Every row gives one point. The points of each table are mixes of a few directions, plus a little noise. How many directions does each table use, and how many do they share? Where both have some left over, give the other angles between the two spaces (their principal angles), to ten degrees, smallest first.

First:
[[.26,-.65],
[.05,-.12],
[-.29,.70],
[-.03,.07]]
Second, 5 rows:
[[.94,.39],
[-.16,-.07],
[-.14,-.06],
[-.39,-.16],
[-.25,-.10]]
Directions: first 1, second 1, shared 0; angles 90

First, 4 rows:
[[.23,-.55,.21],
[.05,-.12,.05],
[-.37,.88,-.33],
[.08,-.20,.07]]
Second:
[[-.11,.27,-.10],
[.19,-.44,.17],
[.39,-.94,.35],
[.02,-.04,.02],
[-.27,.64,-.24],
[-.26,.64,-.24],
[.05,-.13,.05]]
Directions: first 1, second 1, shared 1

First:
[[.09,.24,.01,-.03],
[.31,.80,.03,-.11],
[.03,.08,.00,-.01],
[-.37,-.94,-.03,.14],
[-.07,-.17,.00,.02]]
Second:
[[-.15,-.18,-.01,.71],
[.41,.03,-.28,-.38],
[.01,-.03,-.19,-.39],
[-.30,.13,.50,.34],
[-.14,.04,-.08,-.77],
[.20,.07,.18,.55],
[-.01,-.07,-.13,-.02]]
Directions: first 1, second 3, shared 0; angles 40

First, 8 rows:
[[.16,.12,.15,.06,-.33,-.10],
[.26,-.45,-.16,-.94,-.38,-.33],
[-.10,.15,.08,-.01,-.88,-.20],
[.27,.04,.12,.05,.17,.01],
[-.31,-.28,-.29,-.37,.05,-.01],
[-.26,-.01,-.11,.10,.17,.11],
[.01,-.03,-.04,.24,.88,.27],
[-.02,.46,.26,.87,.31,.26]]
Second:
[[-.27,.61,.31,.76,-.68,-.08],
[-.74,-.01,-.22,-.40,-.05,-.51],
[.30,-.06,.00,.39,.35,.56],
[.01,-.11,-.07,-.14,.14,.01],
[-.07,-.35,-.26,-.37,.52,.09],
[.25,-.10,.02,-.13,.03,.02],
[.84,.06,.33,.15,-.32,.16],
[.18,-.30,-.12,-.42,.27,-.01],
[-.50,.26,.01,.16,-.26,-.24]]
Directions: first 3, second 3, shared 2; angles 40

First, 7 rows:
[[-.10,.02,.03,-.06,.09,.01,.03,-.10],
[.02,.02,-.94,-.46,-.09,-.05,-.27,-.29],
[-.24,.04,.45,.07,.26,.06,.16,-.13],
[.13,-.04,.06,.11,-.12,-.01,.00,.17],
[.22,-.04,.18,.25,-.20,-.03,.03,.31],
[-.44,.08,.73,.06,.46,.11,.28,-.26],
[.43,-.08,-.54,.02,-.42,-.11,-.21,.30]]
Second, 9 rows:
[[.43,.10,.33,-.19,-.25,-.11,.39,-.48],
[.03,.01,.03,-.01,-.02,-.01,.02,-.04],
[-.40,-.09,-.30,.17,.23,.10,-.36,.44],
[.69,.16,.52,-.29,-.40,-.17,.62,-.76],
[.18,.04,.14,-.08,-.11,-.04,.16,-.20],
[-.48,-.11,-.37,.21,.27,.12,-.43,.52],
[.01,.00,.01,.00,-.01,.00,.01,-.01],
[-.29,-.07,-.21,.12,.16,.07,-.25,.32],
[-.19,-.05,-.14,.08,.11,.05,-.17,.21]]
Directions: first 2, second 1, shared 0; angles 80

First (9 x 11):
[[-.33,-.14,-.22,-.03,.14,-.02,-.19,.19,.29,-.19,-.18],
[.49,.17,.17,-.14,-.13,-.11,.31,-.47,-.29,.30,.38],
[.00,.07,.36,.41,-.19,.26,-.04,.35,-.31,-.05,-.22],
[-.50,-.21,-.24,.04,-.09,-.14,.04,-.09,.38,-.94,-.03],
[.34,.14,.18,-.02,-.03,.04,.08,-.08,-.26,.43,.11],
[-.26,-.05,.10,.27,-.13,.11,-.03,.21,.01,-.45,-.18],
[.04,-.03,-.19,-.24,.26,-.04,-.16,.07,.14,.47,-.03],
[.16,.08,.10,.01,.16,.17,-.21,.32,-.14,.67,-.16],
[.04,-.05,-.23,-.30,.01,-.28,.22,-.51,.19,-.23,.33]]
Second (10 x 11):
[[.09,-.03,-.04,.30,.18,.26,-.66,.46,.26,.26,-.67],
[-.19,.01,.01,-.31,-.07,-.16,.58,-.37,-.25,-.13,.51],
[.10,.03,.03,.01,-.09,-.02,.12,-.33,-.03,-.17,.04],
[-.09,-.02,.00,-.10,.00,-.13,.07,.25,-.03,.06,.24],
[.40,.00,.02,.46,-.01,.14,-.75,.38,.36,.01,-.61],
[-.25,-.04,-.07,-.06,.23,.21,-.10,.13,-.03,.29,-.29],
[.10,.07,.04,-.06,-.15,.03,.41,-.87,-.16,-.33,.08],
[-.21,-.02,-.03,-.17,.07,-.04,.19,.06,-.11,.10,.18],
[.06,.03,.05,-.12,-.19,-.22,.37,-.29,-.12,-.26,.45],
[-.01,-.04,-.01,.04,.04,-.09,-.23,.57,.10,.15,.05]]
Directions: first 3, second 3, shared 1; angles 70, 90

First:
[[-.24,-.04,-.44,.44,-.94,-.60,.32,.11,-.87,-.09,.28,-.26],
[-.07,.13,-.07,.22,-.15,-.19,.11,.00,-.08,-.06,.06,.10],
[.05,-.04,.08,-.14,.18,.16,-.08,-.01,.14,.03,-.06,.00],
[.12,-.37,.10,-.51,.21,.42,-.24,.01,.03,.14,-.13,-.33],
[.04,.08,.09,-.02,.20,.07,-.04,-.03,.21,.00,-.04,.13],
[.03,.19,.13,.07,.27,.03,-.02,-.05,.33,-.03,-.05,.26],
[.01,.17,.09,.09,.18,-.01,.00,-.04,.25,-.04,-.02,.22],
[-.01,.17,.05,.14,.10,-.06,.03,-.04,.17,-.04,.00,.20],
[.04,-.30,-.03,-.29,-.06,.18,-.10,.04,-.19,.09,-.04,-.33]]
Second, 9 rows:
[[.10,-.29,.10,-.27,.12,.11,-.37,-.42,.35,.21,-.22,-.12],
[-.13,-.02,.03,-.11,.07,-.14,.17,.17,-.14,-.06,-.03,.04],
[.20,-.38,-.10,.42,-.13,-.28,-.28,-.14,.11,.25,.01,-.23],
[.03,.29,.11,.08,.27,.16,.15,.24,.12,-.13,.06,.26],
[-.11,.04,-.12,-.17,-.36,.04,.02,-.21,-.25,-.04,.01,-.11],
[-.24,.17,-.30,.28,-.63,-.38,.37,.19,-.66,-.19,.23,-.05],
[.15,.27,.10,.19,.28,.24,.02,.17,.23,-.07,.11,.21],
[.09,-.28,.11,-.47,.21,.35,-.21,-.06,.08,.11,-.15,-.24],
[-.07,.16,.09,.08,.16,-.13,.12,.07,.14,-.07,-.03,.24]]
Directions: first 2, second 5, shared 2

First:
[[.34,.02,-.22,-.07,.22,-.18,-.05,.23,.09,-.11,-.23,.04,.17,-.36],
[.19,.03,-.12,-.04,.11,-.10,-.04,.12,.04,-.03,-.14,.01,.08,-.17],
[-.86,-.04,.54,.18,-.54,.44,.14,-.58,-.21,.28,.58,-.10,-.43,.89],
[.24,.30,-.17,-.08,.10,-.21,-.15,.04,.03,.26,-.25,-.09,.00,.06],
[.26,-.61,-.12,.00,.28,.05,.18,.43,.13,-.80,.00,.28,.40,-.94],
[-.49,.07,.31,.10,-.33,.22,.05,-.37,-.13,.27,.31,-.10,-.29,.62],
[-.09,.39,.03,-.02,-.13,-.07,-.13,-.22,-.06,.49,-.05,-.17,-.22,.52],
[.22,-.55,-.11,.00,.24,.05,.17,.39,.11,-.73,.01,.26,.36,-.84],
[.20,.39,-.15,-.07,.05,-.21,-.17,-.03,.01,.38,-.24,-.13,-.07,.21]]
Second, 8 rows:
[[.25,.34,-.46,.18,-.25,.25,-.17,.32,.12,-.31,-.54,.12,.28,.05],
[-.48,-.56,.12,.54,-.50,.80,-.25,-.09,-.42,-.23,.28,-.32,-.21,-.55],
[.29,.44,-.17,-.08,.04,-.26,-.23,-.02,.04,.42,-.39,-.18,-.09,.29],
[.29,-.31,-.20,.31,-.14,.27,-.42,.19,-.16,-.16,-.42,-.37,-.04,-.67],
[.08,.38,-.33,-.09,.22,-.12,-.04,.18,-.04,.16,.11,.14,.20,-.34],
[-.11,-.26,.41,-.24,.19,-.28,.32,-.20,.13,.00,.26,.10,-.11,.31],
[-.45,-.08,.36,-.22,.01,-.03,.59,-.16,.21,-.28,.54,.50,.10,.62],
[.12,.04,.28,-.40,.43,-.62,.20,-.20,.13,.41,.15,.00,-.15,.29]]
Directions: first 2, second 5, shared 2

First:
[[-.55,.67,-.33,.44,-.29,.35,.16,.08,.16,-.59,-.08,.04,-.15,-.01,.32,-.02,-.45,.20],
[.40,-.48,.23,-.31,.21,-.25,-.12,-.06,-.12,.42,.06,-.03,.11,.00,-.23,.02,.33,-.14],
[-.24,.28,-.14,.19,-.12,.14,.07,.03,.07,-.25,-.03,.02,-.06,.00,.13,-.01,-.19,.09],
[.24,-.29,.14,-.19,.12,-.15,-.07,-.04,-.07,.25,.03,-.02,.06,.00,-.13,.01,.19,-.08],
[.05,-.06,.03,-.04,.03,-.03,-.01,-.01,-.02,.05,.01,.00,.01,.00,-.03,.00,.04,-.02],
[.15,-.18,.09,-.12,.08,-.10,-.04,-.02,-.05,.16,.02,-.01,.04,.00,-.09,.01,.13,-.06],
[.00,.00,.00,-.01,.00,.00,.00,.00,.00,.00,.00,.00,.00,.00,.00,.00,.00,.00],
[-.39,.47,-.23,.31,-.20,.24,.11,.05,.12,-.41,-.05,.03,-.10,-.01,.22,-.01,-.31,.14],
[-.03,.04,-.02,.02,-.01,.02,.01,.00,.01,-.03,.00,.01,-.01,.00,.02,.00,-.02,.01],
[.37,-.44,.22,-.30,.19,-.23,-.11,-.05,-.11,.39,.05,-.03,.09,.01,-.21,.02,.30,-.13]]
Second, 10 rows:
[[.08,-.07,-.02,-.01,.21,-.06,-.05,.13,-.05,.02,-.10,.01,-.25,.20,.06,.07,.05,-.13],
[.01,-.21,.10,-.07,.19,.03,.02,.05,.10,.07,-.16,.10,-.10,-.05,.04,.19,-.16,.03],
[-.33,-.15,.35,-.17,-.68,.36,.04,-.55,.28,.08,.00,.12,.94,-.56,-.17,-.14,.38,.06],
[-.21,.06,.12,-.04,-.50,.14,-.04,-.36,.31,-.05,-.03,-.05,.59,-.33,-.08,-.14,-.06,.11],
[.07,.03,-.08,.04,.16,-.10,-.03,.12,.05,-.04,-.07,-.05,-.22,.10,.06,.07,-.29,.04],
[.15,.10,-.16,.11,.28,-.07,.25,.26,-.43,.02,.37,.06,-.32,.00,-.06,.05,-.04,.20],
[.03,.02,-.03,.00,.03,-.04,-.08,.04,-.02,-.01,-.05,-.04,-.09,.16,.04,-.04,.12,-.14],
[.05,-.02,-.02,.00,.08,-.02,-.02,.07,-.11,.02,.01,.01,-.12,.13,.02,-.01,.19,-.11],
[.07,.25,-.20,.13,.00,-.13,.00,.10,-.12,-.10,.16,-.13,-.14,.11,.01,-.10,-.15,.07],
[.09,-.02,-.06,.01,.21,-.10,-.09,.15,-.01,-.01,-.13,-.04,-.29,.24,.09,.06,-.05,-.13]]
Directions: first 1, second 4, shared 0; angles 50

First (8 x 20):
[[.44,-.26,.25,.08,.12,-.01,-.27,-.01,-.37,.06,-.07,-.23,-.21,.65,-.21,-.48,.14,.11,-.32,.38],
[.04,-.01,-.12,-.31,-.08,.14,.05,.40,.17,-.22,.33,-.16,-.32,-.11,.43,.09,.19,-.09,.33,-.33],
[-.24,.06,.05,.33,.33,-.31,-.23,-.04,-.07,.20,.05,-.14,.25,-.08,-.46,.14,-.10,.03,-.05,.36],
[-.05,.15,-.02,-.15,-.01,.26,.17,.08,.13,.06,.03,.14,.01,-.11,-.01,.09,.08,-.20,.12,-.13],
[.05,-.11,-.15,-.05,-.56,-.09,.27,-.49,.06,-.25,-.42,.34,.08,-.13,.50,-.03,-.30,.28,-.18,-.36],
[-.02,.14,.05,-.03,.00,.23,.17,-.11,.04,.15,-.14,.23,.14,-.01,-.18,.02,.02,-.16,-.05,.01],
[-.06,.03,.10,.13,.33,-.07,-.20,.16,-.09,.16,.17,-.19,.03,.08,-.35,.02,.08,-.08,.01,.29],
[-.17,.00,-.17,-.02,-.13,-.15,.06,-.02,.14,-.15,.04,.01,.03,-.29,.26,.18,-.12,.10,.13,-.22]]
Second (11 x 20):
[[-.10,-.03,-.05,.07,.01,-.17,-.06,.00,.02,-.05,.05,-.08,.03,-.10,.05,.08,-.07,.10,.03,.00],
[.21,.07,.13,-.16,-.02,.38,.16,.00,-.04,.11,-.11,.16,-.07,.23,-.12,-.18,.16,-.19,-.07,.01],
[.06,.02,.04,-.05,-.01,.12,.04,.00,.00,.04,-.04,.06,-.02,.07,-.03,-.05,.05,-.06,-.03,.01],
[.31,.11,.20,-.24,-.05,.58,.22,.00,-.06,.17,-.16,.26,-.09,.35,-.16,-.28,.23,-.30,-.11,.02],
[-.50,-.17,-.32,.39,.07,-.94,-.37,.00,.11,-.28,.25,-.41,.15,-.57,.27,.44,-.38,.49,.17,-.04],
[.37,.12,.22,-.28,-.05,.68,.26,-.01,-.08,.20,-.18,.30,-.11,.41,-.20,-.32,.28,-.36,-.12,.03],
[.35,.11,.22,-.27,-.05,.64,.25,.00,-.07,.19,-.17,.28,-.10,.38,-.20,-.30,.26,-.34,-.12,.03],
[.01,.00,.00,-.01,.00,.02,.01,.01,.00,.00,-.01,.01,.00,.00,.00,-.01,.01,-.01,.00,.00],
[-.26,-.08,-.16,.20,.04,-.47,-.18,.00,.05,-.13,.13,-.20,.07,-.29,.13,.23,-.19,.24,.09,-.02],
[-.16,-.05,-.10,.13,.03,-.32,-.13,.00,.03,-.09,.09,-.13,.04,-.19,.09,.15,-.13,.16,.05,-.01],
[-.28,-.09,-.17,.21,.04,-.51,-.20,.00,.06,-.15,.14,-.23,.08,-.32,.14,.24,-.21,.27,.10,-.02]]
Directions: first 4, second 1, shared 1

First:
[[-.09,.71,-.41,.42,.05,.49,.27,-.39,-.27,.19,.18,-.40,.61,-.30,.33,.08,.68,-.27,.08,-.23,-.32,.24,.23,-.27],
[.10,-.68,.37,-.12,-.26,-.51,.05,.26,.60,-.28,-.09,.40,-.57,.19,-.45,.03,-.94,.82,-.08,.26,-.13,-.02,-.29,.12],
[.15,-.09,-.30,-.03,.09,.35,-.08,-.08,-.25,-.01,.15,-.41,.21,-.14,-.12,.06,.29,-.17,.18,-.22,.02,-.21,-.13,.06],
[.43,-.04,-.10,-.15,.07,.05,.25,.24,.22,-.12,.33,-.02,-.04,-.18,-.59,.05,-.37,.78,.05,-.17,-.60,-.03,-.37,-.22],
[.06,.05,.34,-.27,.10,-.40,.06,.36,.21,-.03,-.06,.48,-.29,.15,-.15,-.10,-.42,.34,-.19,.14,-.11,.08,-.05,-.09],
[-.38,.04,-.13,.28,-.08,.21,-.26,-.42,-.35,.13,-.23,-.31,.24,.04,.59,.03,.61,-.89,.07,.04,.57,-.04,.34,.22],
[-.01,.34,-.16,-.11,.27,.24,-.14,.00,-.41,.16,.03,-.15,.24,-.05,.20,-.05,.53,-.54,.03,-.15,.20,-.10,.11,-.03],
[-.19,.18,-.12,.05,.08,.21,-.22,-.21,-.38,.14,-.10,-.21,.22,.01,.40,-.03,.53,-.70,.04,-.04,.38,-.07,.22,.11],
[-.04,-.54,.15,.20,-.37,-.27,.10,-.07,.45,-.20,-.09,.12,-.30,.06,-.18,.09,-.56,.52,.00,.19,-.07,.06,-.11,.09],
[-.04,.04,.37,-.25,.08,-.39,-.06,.32,.15,.00,-.13,.48,-.30,.21,-.02,-.11,-.32,.10,-.19,.19,.07,.06,.02,-.03]]
Second (8 x 24):
[[.13,.24,.25,-.57,.60,.48,-.42,.46,.12,.23,.42,-.01,-.31,.21,-.20,-.34,-.40,.14,.12,-.13,.56,-.10,.01,.45],
[-.16,-.26,-.32,-.20,-.51,.01,.12,.46,-.16,-.19,-.05,.21,.11,-.12,-.47,.02,.23,.47,-.02,.21,.15,-.35,.22,-.05],
[-.41,-.05,.23,.85,.00,.01,-.04,-.70,.17,.13,-.08,-.20,.00,.01,.92,-.09,.32,-.75,.00,.13,-.34,.45,.08,.06],
[.19,-.45,-.12,-.34,-.29,-.53,.16,.24,.07,-.16,-.30,.38,.12,.10,-.53,.34,.00,.60,-.23,.10,.15,-.30,-.02,-.13],
[.09,-.10,-.15,-.19,-.39,-.26,.07,.36,-.46,-.38,-.20,.23,-.15,-.09,-.46,.09,-.03,.08,.03,.06,-.27,-.33,-.18,-.22],
[-.02,.38,-.03,.15,.36,.24,.23,-.36,.21,.34,.11,-.46,.19,-.24,.55,-.23,-.09,-.36,.08,-.11,-.06,.49,.03,-.15],
[-.04,.13,.26,.23,.39,-.09,.03,-.44,.21,.25,-.06,-.27,-.08,-.07,.70,-.22,-.16,-.62,.02,-.02,-.14,.47,-.11,-.08],
[.19,.14,-.14,.08,-.12,.15,-.14,-.02,-.18,-.21,.15,.11,.09,.22,-.48,.41,.13,.43,-.03,-.18,-.07,-.32,-.05,.13]]
Directions: first 4, second 6, shared 1; angles 30, 60, 70

First (8 x 32):
[[-.06,.01,-.01,-.06,.05,-.03,-.02,.02,-.04,.09,.00,.02,-.02,-.01,-.01,.03,.05,.04,-.04,.01,-.01,.03,.06,-.06,.04,.07,.05,.05,-.04,-.05,.06,-.06],
[.02,.42,-.09,-.30,.01,-.10,-.06,.17,.27,.15,.02,-.04,-.01,-.20,-.30,-.18,-.06,.10,-.12,.12,-.10,.05,-.07,-.13,.10,.40,-.17,.02,-.31,-.42,.09,-.09],
[.19,-.38,.07,.42,-.16,.21,.05,-.16,-.07,-.38,-.03,-.05,.05,.17,.28,-.01,-.13,-.19,.18,-.12,.15,-.13,-.16,.27,-.17,-.54,-.04,-.18,.33,.39,-.25,.20],
[-.01,-.35,.06,.26,-.02,.11,.06,-.13,-.20,-.17,-.02,.02,.02,.17,.25,.13,.02,-.09,.10,-.11,.09,-.05,.03,.12,-.09,-.36,.12,-.04,.26,.36,-.08,.09],
[.08,-.61,.12,.52,-.10,.23,.10,-.25,-.27,-.37,-.05,.00,.05,.30,.44,.17,-.03,-.20,.21,-.18,.19,-.12,-.04,.28,-.19,-.70,.14,-.13,.47,.60,-.23,.20],
[-.23,.55,-.11,-.60,.21,-.29,-.08,.24,.13,.51,.05,.07,-.08,-.27,-.41,-.03,.14,.27,-.25,.16,-.20,.17,.18,-.37,.22,.76,.02,.23,-.48,-.58,.33,-.26],
[-.41,.16,-.03,-.46,.32,-.29,-.01,.11,-.25,.58,.02,.17,-.10,-.09,-.14,.27,.35,.29,-.23,.05,-.14,.19,.41,-.37,.18,.52,.32,.36,-.27,-.22,.38,-.30],
[.41,.14,-.04,.19,-.29,.18,-.06,.01,.42,-.42,.00,-.18,.08,-.06,-.09,-.39,-.34,-.19,.11,.05,.07,-.14,-.42,.24,-.09,-.17,-.42,-.29,.01,-.11,-.29,.20]]
Second:
[[.25,-.05,.04,.05,.08,.12,-.21,.19,.21,-.03,.20,-.14,.26,-.05,.07,-.05,.10,.01,-.08,.00,.08,-.21,-.13,.16,-.13,.02,.04,-.10,.04,.04,-.12,.18],
[.11,-.07,.04,-.14,.22,.24,-.11,.32,.06,.24,.32,-.28,.31,.04,.01,-.03,.16,.20,-.13,-.08,-.05,-.22,-.07,-.21,.00,-.09,.18,.13,.01,-.10,.10,.09],
[-.39,.08,-.11,.11,-.30,.11,.46,-.38,-.34,-.20,-.35,.36,-.31,.11,-.22,-.14,-.12,.09,.02,-.10,-.22,.26,.10,-.20,.29,-.08,-.03,.25,.13,-.15,.17,-.20],
[.09,.43,-.07,-.12,-.16,-.03,-.12,-.05,.26,-.17,-.13,.13,.05,-.14,-.15,-.06,-.19,-.08,.00,.06,.03,.07,-.25,.12,.06,.30,-.29,-.07,-.11,-.04,-.03,-.07],
[-.42,-.48,.06,.31,-.20,-.60,.54,-.68,-.69,-.04,-.57,.10,-.94,.31,.27,.31,-.37,-.45,.59,.08,.04,.45,.47,-.04,.01,-.69,-.12,-.15,.10,.40,-.11,-.31],
[-.05,.11,-.06,-.03,-.01,.15,-.01,.05,.04,-.02,.05,.17,.13,-.10,-.13,-.11,.17,.18,-.20,-.03,-.09,-.01,.01,-.03,.05,.26,.13,.13,.00,-.18,.09,.03],
[.07,.13,.09,-.42,.32,-.41,-.28,.23,.09,.49,.12,-.35,-.02,.00,.11,.36,-.06,-.11,.16,.13,.11,.03,.04,-.15,-.07,.11,-.09,-.07,-.29,.11,.06,-.20],
[.57,-.21,.07,.32,-.13,.44,-.14,.15,.35,-.39,.23,-.46,.36,.15,.19,-.23,-.28,-.18,.17,-.10,.17,-.38,-.52,.25,-.19,-.61,-.25,-.29,.27,.20,-.33,.36],
[-.28,.01,.02,-.27,.28,-.49,-.07,.02,-.20,.45,-.03,.12,-.23,-.12,.02,.32,.25,.05,-.07,.14,.00,.18,.44,-.11,-.02,.40,.24,.08,-.25,-.02,.17,-.20],
[.11,.10,-.10,.18,-.10,.47,-.08,.13,.22,-.32,.17,.34,.39,-.23,-.19,-.38,.36,.30,-.44,-.08,-.10,-.21,-.10,.21,.00,.40,.24,.09,.12,-.26,.00,.30]]
Directions: first 2, second 5, shared 1; angles 30

First (11 x 32):
[[-.32,-.35,.45,.37,-.16,-.27,-.09,.11,.04,-.04,.35,-.28,-.26,-.20,.12,-.11,.25,-.14,-.24,-.34,-.19,-.09,-.21,.22,-.39,-.32,.30,.27,.01,-.10,.21,.42],
[.21,-.08,.17,-.04,-.16,.00,.03,-.01,.11,-.17,.15,.08,.10,-.07,-.12,.15,-.36,.17,-.14,.10,-.16,.08,.01,-.01,.21,-.09,.16,-.38,-.13,-.11,.13,.11],
[-.02,.20,-.30,-.19,.16,.27,.09,-.16,-.09,.02,-.18,-.05,-.12,.15,-.10,-.12,.13,-.33,.22,-.18,.27,-.11,.05,.03,.01,.33,-.10,.36,.03,.17,-.18,-.16],
[-.04,.12,-.19,-.05,.28,-.16,-.01,.12,-.16,.36,-.33,-.01,.19,.03,.22,-.05,.02,.22,.15,.23,.31,.12,.11,-.30,.23,.00,-.24,-.04,-.02,.07,-.07,-.43],
[-.04,.49,-.75,-.24,.41,.18,-.02,-.01,-.21,.37,-.64,.27,.21,.32,.16,-.07,.42,.04,.47,.36,.33,.00,.19,-.26,-.02,.37,-.69,.20,.29,.23,-.44,-.63],
[.12,-.22,.35,.12,-.21,-.21,-.04,.10,.12,-.11,.24,.03,.11,-.16,.00,.15,-.31,.31,-.25,.13,-.26,.12,-.04,-.02,.13,-.29,.21,-.44,-.13,-.18,.23,.20],
[-.15,-.42,.60,.34,-.20,-.39,-.07,.16,.08,-.04,.40,-.27,-.11,-.29,.11,-.01,-.13,.12,-.36,-.19,-.19,.05,-.16,.08,-.06,-.44,.42,-.09,-.17,-.18,.35,.37],
[.34,.40,-.52,-.44,-.07,.70,.15,-.37,.09,-.38,-.12,.33,-.03,.31,-.45,.10,-.07,-.36,.26,-.01,-.04,-.16,.11,.18,.02,.58,-.18,.04,.14,.14,-.31,-.02],
[.15,.33,-.46,-.29,.19,.26,.06,-.11,-.08,.08,-.34,.20,.14,.21,-.07,.02,.00,-.02,.27,.20,.21,.01,.15,-.14,.17,.33,-.32,.00,.08,.14,-.25,-.36],
[-.23,-.10,.10,.02,.27,-.11,.10,-.01,-.19,.26,-.07,-.48,-.24,-.09,.09,-.28,.01,-.33,.06,-.43,.54,-.04,-.02,-.07,.18,.06,.23,.54,-.23,.15,.08,-.16],
[-.03,-.37,.55,.41,-.52,-.28,-.19,.17,.28,-.34,.54,.17,.02,-.21,.03,.23,.05,.32,-.43,.12,-.81,.02,-.20,.27,-.46,-.53,.22,-.46,.13,-.33,.26,.67]]
Second, 10 rows:
[[-.31,.12,.43,.11,.26,.04,.08,-.20,.16,.41,.26,.10,.31,-.47,.25,-.06,-.21,.15,-.34,.08,-.18,.24,-.52,.36,-.06,-.28,.10,-.46,.23,-.02,.18,.74],
[-.44,.18,.11,.19,.26,.21,.15,-.35,.07,.54,-.01,.47,.28,-.28,.18,.32,-.16,.10,-.20,.16,-.15,.29,-.56,.54,.13,-.37,-.29,-.43,.37,.04,.45,.94],
[-.16,-.03,-.06,-.20,-.30,.57,.22,-.74,.20,-.24,.09,.20,.29,.40,.08,-.06,.01,.18,.01,-.20,-.54,-.07,.33,-.17,.08,-.18,-.33,.23,-.24,-.36,.01,.07],
[.07,-.08,-.20,-.05,.09,-.05,-.05,.21,-.31,.03,-.52,-.07,-.46,.33,.13,.04,.51,-.38,.38,-.32,.27,-.08,.11,.03,.22,.01,-.24,.56,.25,.15,.38,-.13],
[.23,.00,-.11,.14,.15,-.44,-.26,.56,-.15,.18,-.14,-.21,-.16,-.26,-.13,.07,-.05,-.05,.07,.33,.48,-.03,-.14,.02,-.08,.18,.18,-.24,-.03,.27,-.13,-.30],
[.19,.11,.13,-.37,-.06,.20,.18,-.14,.14,-.45,.23,-.07,.09,.15,-.09,-.33,-.08,-.01,-.06,-.21,-.23,-.02,.29,-.29,.00,.26,.26,.10,-.03,-.13,-.37,-.31],
[.20,-.02,-.32,-.14,-.12,.11,-.08,-.08,-.05,-.02,-.27,-.07,.06,.23,-.05,.03,.04,.07,.26,.18,.08,-.14,.27,-.19,.09,.11,-.25,.05,-.28,-.03,-.10,-.40],
[.28,.05,-.38,-.14,-.33,.12,.12,.03,.02,-.66,.09,.22,-.11,.42,-.42,.15,-.10,-.05,.12,-.11,-.08,-.11,.53,-.39,.04,.39,.06,.26,-.09,-.05,-.36,-.59],
[-.07,-.30,.22,.33,-.24,-.42,-.13,.33,.04,-.26,.42,-.31,-.19,-.16,-.15,-.08,-.02,.01,-.21,-.11,.00,-.12,.06,-.13,-.35,.00,.46,.15,-.25,-.07,-.20,-.16],
[.00,-.02,.18,.12,.28,-.33,-.21,.35,-.10,.45,-.15,-.28,-.08,-.37,.19,-.08,.08,-.05,-.01,.20,.33,.07,-.35,.22,-.05,-.10,.10,-.22,.07,.20,.15,.12]]
Directions: first 4, second 6, shared 1; angles 40, 50, 70
